Each row of a before or after table is a point. The points were changed in one or more steps. Then noise was added and the rows were shuffled. The steps act on columns, c1 being the first. Name the steps. A step turns or swaps two columns, mirrors them in a line or flattens them onto one, adds a multiple of one to another, or multiplies or shifts one. Angles are multiples of 10 degrees, from the lower column toward the higher: turns from -170 to 170, lines from 10 to 170 but not 90. Use the fewest steps. Two steps may share a column if one is a turn and the other turns, adds or multiplies; they go together, in the order done. Otherwise the lowest column goes first.

Before, 8 rows:
.35,.25,.26
.31,.01,.42
.71,.05,-.25
.46,.31,.40
.36,-.40,.00
.30,.07,-.39
-.03,.01,-.11
-.29,-.27,-.19
After (8 x 3):
.09,-.36,-.25
-.03,.19,-.44
-.02,.10,-.08
-.50,-.09,-.14
-.13,-.49,-.01
-.18,.31,.25
.09,-.63,-.23
-.21,-.14,-.73
Steps: turn c1 and c2 by -110 degrees; turn c2 and c3 by 60 degrees

Before:
-.29,.25,-.43,-.45,-.11,-.59,-.13,-.03
-.09,.41,.14,.39,-.29,-.55,.13,-.47
.00,-.31,-.52,-.44,-.52,-.02,.44,.35
.37,-.53,.24,-.40,.38,.23,-.07,-.09
-.03,.21,.29,-.31,.22,-.16,.59,-.41
-.13,.08,-.06,-.41,.35,.03,-.25,.38
-.20,-.32,-.39,.24,-.19,-.53,.55,.12
.52,.34,.24,.56,-.24,-.42,-.02,-.17
.23,-.16,-.52,-.06,-.04,.08,.17,.06
.28,-.48,.10,.31,-.26,-.46,.45,-.04
-.34,-.10,.12,-.27,-.34,.11,-.38,-.20
After (11 x 8):
.31,-.47,.07,-.09,-.22,.01,.56,.31
.23,-.02,-.54,.03,.07,.02,.17,-.09
-.01,.21,.27,-.37,.37,.04,.57,-.35
.04,-.20,-.55,.35,-.41,.06,.42,-.45
-.09,.40,.20,-.49,-.19,-.07,.09,.37
-.11,.10,-.06,.32,.45,.01,-.26,-.38
-.18,-.26,-.46,.10,-.13,.00,.48,.25
-.26,.32,-.42,-.05,.01,.03,-.25,-.42
-.34,-.09,.10,-.22,-.23,.05,-.45,-.27
.67,.25,.30,-.22,-.14,.03,.16,.63
.39,-.56,.17,-.09,.48,-.02,.06,-.38
Steps: add 0.3 times c1 to c7; turn c2 and c3 by 10 degrees; swap c4 and c8; shift c5 by .10; multiply c6 by 0

Before:
.10,.39,-.10,.02,-.23,-.19,-.11,.06,-.04,-.32,.20
-.12,-.14,.17,.07,.09,-.19,-.04,.27,-.58,-.14,.16
-.07,-.18,.20,-.12,.18,.13,.25,.09,.09,-.12,.19
-.08,-.10,-.81,.02,.05,-.15,-.14,.25,.03,-.31,-.94
-.12,.17,-.30,-.04,.16,-.07,-.11,.41,-.13,-.37,.08
-.28,-.15,-.06,.09,.12,-.17,-.15,.26,-.09,.11,.09
.05,.37,.15,.15,.01,.33,.31,.16,-.15,.07,.24
.00,-.07,.14,.07,-.23,.58,-.10,.03,-.03,-.09,.29
-.33,.09,.28,.14,.04,.08,-.04,.13,.04,-.31,.11
After (9 x 11):
.04,.15,.15,.15,.00,.47,-.08,.13,-.16,.30,-.25
-.05,.26,.22,-.11,.18,.01,-.23,-.03,.01,.16,.11
-.33,.08,.28,.15,.05,.12,-.23,.03,-.04,-.19,-.07
.09,-.03,-.10,.00,-.23,.03,-.22,.06,-.05,-.25,-.48
-.01,.42,.14,.07,-.24,.48,-.03,.03,-.04,-.14,.15
-.12,.16,.16,.06,.08,-.23,-.10,.40,-.48,-.09,-.06
-.05,-.81,-.82,.02,.05,-.18,-.21,.10,-.10,-.30,.48
-.28,.10,-.07,.08,.12,-.25,.16,.15,-.20,-.08,.00
-.13,-.01,-.28,-.04,.16,.01,-.27,.24,-.28,-.29,-.19
Steps: turn c2 and c6 by 30 degrees; turn c2 and c11 by -120 degrees; mirror c7 and c10 in the line at 60 degrees; flatten c8 and c9 onto the line at 130 degrees

Before, 11 rows:
.32,-.39,-.02,.42,-.35,.39,-.27,.09,.25,-.34,.03,-.14,-.38,-.13
-.11,-.15,.17,.32,.34,.32,-.05,-.12,.38,-.28,-.23,.35,-.14,.44
-.01,-.39,.38,.04,.13,.05,.43,-.01,.42,-.08,-.04,.32,.28,.27
.15,.42,-.13,-.20,-.10,.00,-.25,.36,.32,-.16,-.22,-.40,.16,.47
-.24,-.04,-.27,-.03,.33,.29,-.21,-.16,-.16,.39,.24,-.29,.26,.37
.36,.42,.17,.36,.20,-.23,.20,.55,.32,-.30,.34,.38,-.29,.43
-.07,-.24,-.34,.24,.41,-.33,-.24,.60,-.24,-.07,-.06,.20,.18,.10
-.32,-.32,.40,.29,.12,.12,.24,.32,-.05,-.26,-.34,-.22,-.17,-.03
-.18,.25,-.07,.28,-.39,.30,-.33,-.04,-.04,.50,.30,-.21,.19,-.10
-.12,.37,.00,-.12,-.27,.08,.17,.38,-.27,-.09,.11,-.06,.06,-.18
.12,.34,.08,.38,-.12,-.20,.34,-.15,.05,.14,-.32,-.05,-.33,-.15
After:
-.22,-.05,-.26,-.32,.74,.28,-.19,.27,-.14,-.41,-.06,.21,-.06,.74
.34,-.41,.00,-.02,-.43,.40,-.27,-.03,.24,.62,-.09,.34,-.68,-.27
-.33,-.30,.39,-.01,-.56,.13,.25,-.42,-.04,.45,.07,.29,-.45,-.04
.35,.43,.20,-.02,-.12,-.24,.19,-.19,.32,.56,-.61,.91,-.59,.86
.10,.29,.09,-.40,-.26,-.21,.36,-.09,.07,.11,.33,.43,-.65,-.31
-.20,.25,-.07,-.64,-.05,.25,-.32,.23,-.05,-.31,-.21,.29,-.08,-.20
-.07,-.25,-.36,-.13,-.34,-.34,-.22,-.48,-.21,.22,-.36,.70,-.11,.24
-.10,.34,.01,.18,-.60,.10,.17,-.25,-.26,.00,-.33,.45,-.25,-.36
.16,.42,-.13,.29,-.72,.00,-.24,-.43,.31,.02,-.06,.12,-.14,.94
-.01,-.41,.39,.05,.10,.03,.43,-.01,.42,.10,.02,.85,-.04,.56
-.09,-.18,.15,.00,.28,.32,-.06,-.08,.37,.50,.28,.85,-.43,.87
Steps: multiply c10 by 1.3; turn c4 and c10 by 140 degrees; turn c8 and c11 by -140 degrees; add 1.5 times c8 to c5; shift c12 by .50; shift c13 by -.30; multiply c14 by 2
